Each wall is flat, endless, passes through zero and stands at right angles to its row. A trip goes straight from one point to another. Which walls does it cross, in order?

Walls:
(1): [ 19 -30  -8]
(2): [ 11 -11   0]
(3): [ 1 12 53]
(4): [-34  -9 -45]
(5): [ 21 -12 -72]
(6): [28  2  0]
Trips:
[ -5 -24 -16] to [  4  84 -23] => 2, 1, 6
[34 42  6] to [-51  -8  49] => 6

Walls:
(1): [  2 -39   9  18 -71 -16 -14  57  11  22  45]
(2): [ 28 -40  63  -9   8  15 -46   3 -12  -4 -27]
(3): [ -8  22  41 -44 -45   2 -50 -43  -4  -3  16]
(4): [-26  62  41   2 -34 -15  17 -31   0   3 -15]
(5): [ 27  57  12  -7  10  39 -36 -21 -77  55   5]
(6): [-28  32 -12   0  13  17 -19  51   0  45  61]
Trips:
[ 26 -32  -5  -7  -1  29 -41  56 -37 -28   0] to [ -8  29  35 -15  41 -13  13 -25   7  22 -16] => 1, 3, 4, 6
[-32   9  17 -27  24   4  37  -1  59  37 -43] to [-13  12  66  -2  57 -17 -19 -50 -18 -35  36] => 2, 3, 5
[ -5  -1 -32 -62  19 -46 -33 -22 -80  16  20] to [-33 -13 -32 -26  31  34   1 -16  58 -12 -73] => 6, 5, 3
[ 51   9  32  18  51 -16  16  18 -19 -19  27] to [ 30 -28  33 -33 -38 -15 -13  10  41  77  58] => 1, 3
[ 43  -9 -21 -23  23  53  32  44  21 -37  10] to [ 13  10   0   8  17  62  18 -35 -17   0  43] => 5, 3

Walls:
(1): [ 18  29 -22  13 -55 -19 -39 -59 -19  18 -34  15 -38 -31  12 -26   7  35
  -4  -1  24  17  -7  28]
(2): [-38 -24  -9   7 -20 -21 -55 -14  26   4 -29  10 -37  23  11 -15  10  15
 -22 -24 -54  23 -32  23]
(3): [-32   6  25   9 -36 -11  22  29 -40 -28  -1   0 -10  -3  16  13  -9 -16
   3  22  61  -3   8  28]
(4): [-13  29  27  20 -52   8  13   8  24  13   5  46 -55 -15 -38  15  47 -13
  -1  -5  20 -24 -17  37]
(5): [-14 -34   7 -33 -31 -24 -29  80   3  37 -26   9 -34   2 -30   8  13  13
  48 -33  27  61  11  35]
(6): [ 20  32 -24  -4 -24  34  -4   1 -49   0  10  21  -9  11  -7 -19   2 -39
  42  47 -27  31   1  95]
(7): [-46 -20 -30  11   1  13 -42 -20  21  -6  20  26  24 -12 -18 -18 -26 -12
  11 -15 -46 -28  32  16]
(8): [ -8  48  27  42  44  18  52  23  -9 -27 -14 -33  29  51 -15 -13 -47 -11
 -15  24  48   5  65  -3]
(9): [ -2 -24  31 -48 -40 -28 -56 -30  -3  18  47  50 -72  12   4   6 -46   2
  -1  13  -5   9  30 -16]
Trips:
[ -3 -55  -5 -16  14  -1 -71 -39 -28  15 -30 -28 -32  -9  -2   1  35  33
  -8 -39   0 -14  34  20] to [-55  20   1  23 -13   8  -3  32  19  21  19  19   9  10 -22  50 -42   4
  12 -17  21  -6   0 -26] => 4, 3, 1, 8, 2
[-27 -10  -1 -33   8 -12  58 -25  18  15 -16  25 -49 -37  54 -33  13 -58
 -24  -2  27  -5  33   4] to [ 65  -6  30 -13  14 -29 -11  81  -5   1 -16 -22   7  36 -22 -28  11  20
   4  31  31  10   4 -11] => 8, 5, 1, 4, 9
[ 68  -2  32   1 -42  18 -27   6  12  11   8  -9  50 -10   6 -39 -16  19
 -11  10   4  13 -29   0] to [ 67  53   9  34  -7  17 -39 -15  50   7 -24  43  -8 -30  50  -5   6 -39
  -8 -28  39  29   5 -41] => 9, 6, 4
[ 48 -52   7   8  25 -29   3  20  45 -41 -23 -35  36  31  33 -28  -4 -13
  37  17 -51  35 -67 -16] to [ -3 -16  41 -18  54  41 -10 -31  19 -15  -2 -11 -26  71  -7  20 -27   1
  13  -6 -27  17 -62  12] => 6, 9, 8
